Rows are points. The last column is the point's height on a tilted bowl or saddle (a function of degree 2), plus a little noise. Count its main directions that bend up, bend down and stay straight.

Points (11 x 3):
[[-0.20  0.78  1.06]
 [-0.08  0.48  0.22]
 [ 1.04  0.33  0.62]
 [-0.01 -0.32 -0.10]
 [ 0.64 -0.19  0.22]
 [ 0.09 -0.19 -0.23]
 [-0.14 -0.17 -0.25]
 [-0.30  0.37  0.23]
 [-0.22 -0.33 -0.05]
 [-0.59 -0.43  0.22]
 [-0.61  0.29  0.47]]
Directions: 2 up, 0 down, 0 straight

Points (16 x 4):
[[-0.18  0.73  0.51 -0.75]
 [ 0.40 -0.76 -0.24 -0.39]
 [ 0.10  0.30 -0.04  0.00]
 [ 0.18 -0.33 -0.31 -0.03]
 [ 0.87 -0.52  0.71 -0.48]
 [-0.11 -0.13  0.36  0.26]
 [-0.28 -0.67  0.10  0.10]
 [-0.29 -0.50  0.12  0.16]
 [ 0.24  0.26 -0.50 -0.30]
 [ 0.76 -0.03 -0.23 -0.41]
 [ 0.12  0.18 -0.25 -0.01]
 [-0.09  0.12 -0.28 -0.02]
 [ 0.90 -0.15 -0.64 -1.11]
 [-0.02  0.38  0.67 -0.30]
 [ 0.50 -0.65 -0.41 -0.57]
 [-0.24 -0.33  0.57  0.13]]
Directions: 0 up, 3 down, 0 straight

Points (24 x 5):
[[-0.24 -0.06  0.07 -0.46  0.26]
 [-0.55 -0.17 -1.05 -0.02  1.00]
 [-0.11 -0.26 -0.25  0.23  0.29]
 [ 0.61 -0.19  0.37  0.47  0.03]
 [ 0.51  0.42  0.74 -0.40  0.35]
 [-0.41  0.46 -0.58 -0.61  0.59]
 [ 0.78  0.30  0.54 -0.20  0.12]
 [-0.03  0.13  0.03  0.71  0.31]
 [-0.30 -0.01  0.03 -0.29  0.30]
 [-0.09  0.19  0.25  0.67  0.38]
 [-0.01 -0.06 -0.29 -0.05  0.30]
 [-0.15  0.36  0.99 -0.45  0.80]
 [-0.41  0.02  0.18 -0.91  0.30]
 [-0.13  0.22 -0.91  0.05  0.77]
 [ 0.55  0.52  0.03  0.40  0.21]
 [-0.01 -0.27 -0.26 -0.48  0.26]
 [ 0.56  0.50  0.41 -1.11  0.15]
 [ 0.18 -0.02 -0.23 -0.21  0.23]
 [ 0.05  0.21  0.54 -0.54  0.32]
 [ 0.14 -0.34  0.49  0.65  0.18]
 [ 0.26 -0.01  0.41  0.40  0.21]
 [ 0.03  0.50  0.81  0.68  0.78]
 [-0.09  0.27  0.20 -0.75  0.28]
 [ 0.00 -0.10  0.20  0.38  0.22]]
Directions: 1 up, 0 down, 3 straight

Points (41 x 7):
[[-1.15 -0.26 -0.62  0.16  0.01  0.71 -0.05]
 [-0.29 -0.19 -0.46 -0.60  0.29  0.36 -0.15]
 [ 0.04  0.73 -0.36  0.05 -0.55 -0.80 -0.39]
 [-0.69 -0.29  0.37 -0.90  0.38 -0.63  1.29]
 [ 0.14  0.10  0.18  0.24  0.16 -0.53 -0.35]
 [-0.14 -0.01 -0.12  0.56 -0.27  0.25 -0.47]
 [-0.66 -0.29 -1.26 -0.79  0.22  0.28 -0.40]
 [ 0.23  0.46  0.06  0.12  0.30 -0.75 -0.22]
 [ 0.18 -0.30  0.13 -0.17 -0.40 -0.02  0.02]
 [ 0.03  0.29  0.29 -0.22  0.67 -0.20 -0.37]
 [ 0.20  0.08  0.06  0.26  0.82 -0.57 -0.38]
 [-0.21  0.41  0.37 -0.63  0.23  0.49 -0.43]
 [ 0.45  0.10 -0.04 -0.10  0.43  0.29 -0.26]
 [ 0.15  0.41  0.40  0.48  0.07  0.02 -1.01]
 [-0.44 -0.25 -0.01 -0.22 -0.17  0.10 -0.09]
 [ 0.63 -0.81  0.15  0.13  0.02  0.46  0.08]
 [-0.26 -0.23 -1.00 -0.29 -0.87 -0.13 -0.03]
 [ 1.00 -0.02 -0.69  0.37  0.31  0.51  0.64]
 [-0.21 -0.09 -0.33 -0.18 -0.02  0.08 -0.19]
 [ 0.27 -0.16 -0.06 -0.12 -0.27 -0.17  0.01]
 [ 0.02 -0.36 -0.03 -0.37 -0.31 -0.20  0.26]
 [-0.44  0.19  0.00 -0.20 -0.35  0.41 -0.56]
 [-0.71 -0.36 -0.51  0.53  0.57 -0.38  0.43]
 [ 0.45 -0.63  0.02  0.10 -0.50 -0.34  0.33]
 [-0.48 -0.46 -0.01 -0.06 -1.07  0.67  0.11]
 [ 0.84  0.24 -0.32 -0.08 -0.01 -0.36  0.14]
 [-0.24 -0.46  0.04 -0.38  0.47  0.77 -0.18]
 [-0.40 -0.23 -0.17 -0.16 -0.93 -0.43  0.26]
 [ 1.13 -0.05 -0.39  0.19 -0.48  0.19  0.63]
 [ 0.10  0.72 -0.18  0.45 -0.73  0.74 -0.35]
 [ 0.20  0.80 -0.05  0.17  0.64 -0.60 -0.52]
 [ 0.76  0.08  0.32  0.72 -0.07  0.02 -0.80]
 [-0.42 -0.19 -0.44  0.26 -0.05  0.48 -0.15]
 [ 0.79 -0.15  0.53 -0.57  0.24  0.02  0.17]
 [-0.13  0.07 -0.15  0.17 -0.39 -0.04 -0.36]
 [ 0.20  0.19  0.47 -0.52  0.41  0.34 -0.28]
 [ 0.94 -0.26  0.52 -0.28  0.05 -0.35  0.12]
 [ 0.75  0.46  0.27  0.10 -0.29 -0.01 -0.16]
 [-0.58  0.66  0.58 -0.39 -0.70  0.15 -0.57]
 [-0.07 -0.17 -0.37  0.71 -0.03 -0.51 -0.06]
 [-0.02  0.25  0.02  0.21 -0.26  0.03 -0.56]]
Directions: 2 up, 1 down, 3 straight
